Each row is a point. To make a cloud, some directions were put in groups of two or more. Within a group, all points are equally far from the middle, so they leave a hole (a ring in 2 directions, a hollow ball in 3). The other directions are filled evenly. Then the cloud was stretched, turned, moved and blurred a little. How many holes are there, and how many directions does each take, smallest first?

Cloud (20 x 3):
[[ 30  -5 -11]
 [  9  13  57]
 [ 26  34  35]
 [-37  37 -13]
 [ 11  64   3]
 [-47  -8  13]
 [-35  51 -17]
 [ 35  -8 -16]
 [ 25  46  37]
 [  9  -4  -1]
 [-12   7  26]
 [ 11  35   6]
 [-24  30  22]
 [ 19  -7  -7]
 [ 21 -15 -28]
 [-51  -2 -12]
 [-36   7  35]
 [-48  40  48]
 [-50 -13  -8]
 [-31  36  10]]
Holes: 0

Cloud (19 x 3):
[[-53 -12  24]
 [-28 -44  22]
 [-17 -36  41]
 [-53  -3  26]
 [ 18  12  42]
 [-29 -42  30]
 [-17 -43  -4]
 [ 27  25  25]
 [  8 -29 -19]
 [ 22  -6  44]
 [ 17 -41   2]
 [ -5   4  51]
 [ 32 -28  -2]
 [-14 -20  51]
 [ -3 -49  12]
 [-25  -7 -24]
 [ 27  30   7]
 [-50  13  12]
 [ 29 -26  31]]
Holes: 1 (3)

Cloud (30 x 4):
[[ 42 -22  22  67]
 [ 10 -43  23  12]
 [ -7  35  28 -31]
 [-42  21  40  19]
 [ -3 -37   7 -24]
 [  9   9 -52   0]
 [  5 -40 -52 -10]
 [ 13  12 -20  46]
 [-36  10  30  -8]
 [-20  -7  40  -3]
 [-17  46  40   4]
 [  3 -27  13 -33]
 [ 10  53 -22 -22]
 [ -3 -14   8 -52]
 [-20   1  49   6]
 [-11   1 -10  64]
 [ 41 -25 -12   1]
 [ 10   0 -22  49]
 [-31 -33 -29 -22]
 [  0  56  10 -17]
 [ 13  35  37  -7]
 [ 21 -47  -6  37]
 [-45   3   4  18]
 [-36  31 -13   7]
 [ 16  52  -3 -14]
 [-28  39   9 -41]
 [-13 -35 -54 -17]
 [ 31 -30 -34   9]
 [-10 -38  -6  57]
 [ -4  19 -26  33]]
Holes: 1 (3)

Cloud (53 x 6):
[[-20   1  20  14  53  34]
 [ -3  16  24 -21  63  12]
 [-30 -41  16  -5  16 -10]
 [ 36 -46 -46   0   0  30]
 [-35 -13  29 -34 -20  26]
 [ 46   4  -5   7 -20  52]
 [-25   6   7 -10  -5 -35]
 [ 23  -1  15 -53  21  53]
 [-28 -11 -41 -34 -14  32]
 [ 22   7  17 -37  61  19]
 [-28  -4 -23  34 -22  45]
 [ -9  42  30  -7  21  -9]
 [ 35 -36  -3  10 -18 -34]
 [ -8  20 -32 -23  -4 -28]
 [-28   9 -14   2 -26 -31]
 [-17 -39  38   4  15 -18]
 [-20  32  31 -25 -13  12]
 [ 35 -44  14 -49  -7  33]
 [ 44 -27  26 -24  16  49]
 [ 29 -19 -29  51 -16 -21]
 [  4 -33 -22  57  11   1]
 [ 35 -15 -53  -3  23  48]
 [ 15 -22  37   1 -56 -14]
 [-31   7  25 -31 -31   8]
 [ 30  36 -60   5   6  -5]
 [ 22 -50 -31  35  -3  32]
 [-18  10  -9   8  53  46]
 [ 36 -20  12  -7 -50 -25]
 [ 36 -51  35 -25   3  31]
 [  3  21 -11 -51 -26  -7]
 [-24  22  29 -25 -21  -7]
 [  9  -2 -63 -28 -13  44]
 [ 30 -34 -25  36 -13 -26]
 [  2  28  14 -54 -14  16]
 [ 23  53 -48   4   0  14]
 [ 38 -19   6 -27 -55  -2]
 [ 31 -61  20 -29 -11  24]
 [-29  25 -43  16 -33   9]
 [-31 -42  28 -15  17   4]
 [ -2 -54 -25  36 -11  27]
 [ 32  -3 -17 -45 -44   3]
 [ 24 -27  -3   4 -65 -17]
 [ 33  -3 -27  40 -47  26]
 [ 36 -15 -27 -29  15 -21]
 [  1  -7 -62 -26   7  45]
 [-27 -13  37 -25  35  34]
 [  0 -47  -4  29  -6 -27]
 [-16 -21  46  10  -5  45]
 [-25   9 -33  23  -3 -27]
 [-23  26 -41  21 -12 -19]
 [ 35   8 -41 -21 -13 -24]
 [ 55  20 -29  35  -4   1]
 [ 25  42 -48  11  33   2]]
Holes: 3 (2, 2, 2)

Cloud (49 x 6):
[[ -9  56  24 -13  23  32]
 [ 19  48 -12  24  14  -1]
 [ 45  39 -27  11  18  -9]
 [ 24 -16 -16  29   6  32]
 [-26 -47 -53 -36 -10  -7]
 [ 25  -9  26  11  20 -62]
 [  1  38 -41  28   3  -9]
 [-33 -18 -13  13 -41 -32]
 [ 12  -6  31  20  40 -66]
 [  0  21  54  49  20  25]
 [-11  -5 -67 -38   1  34]
 [ 23  43  -3 -27 -33 -13]
 [ -5  23   2   7  42  34]
 [-25  37  19  18   1  10]
 [ 48 -21  34   5 -10  29]
 [  4 -27 -47 -19  28 -23]
 [-44  -9  10 -23  33   0]
 [-22  60 -45 -23 -29  -6]
 [ 23   3  35 -37   5 -22]
 [ 30 -36  50 -13  30  25]
 [ -1  31  14 -42   5  45]
 [-46 -21   1   4 -11 -22]
 [  5  29  25   8  -2  51]
 [ 11 -10  54 -38  -3   6]
 [ 20 -19 -56 -22 -14 -59]
 [-17   3  69  -6 -38  27]
 [-35   4 -67   6  25 -45]
 [-39 -19 -48  12   4 -36]
 [  1 -17 -22  29  36 -41]
 [-12  -2   5 -39  26  41]
 [  9   4   6 -47  53 -26]
 [-13  12  31  12 -31 -21]
 [  4  -6  -5  47 -24 -25]
 [ 30 -20  23  -7  33  36]
 [-49   3  17  10  21  13]
 [-26  10  29  15 -44  42]
 [-40  28  29  10  22   9]
 [ 15 -22  20  -4 -31 -30]
 [-46 -17 -32 -50 -34  43]
 [ 36 -25 -48 -11 -11 -20]
 [ -5  77  32 -15  23   6]
 [ 25  29 -15 -38  -3  26]
 [ 31  15 -28 -26 -25 -54]
 [-14  50 -35   6 -25 -38]
 [ -6 -11  31  23 -57   2]
 [  2  20  20  35 -28  12]
 [ -3  41  21 -32 -24 -18]
 [ 20 -39  17   5 -21 -28]
 [ 20 -15  -8 -37   7  26]]
Holes: 1 (4)
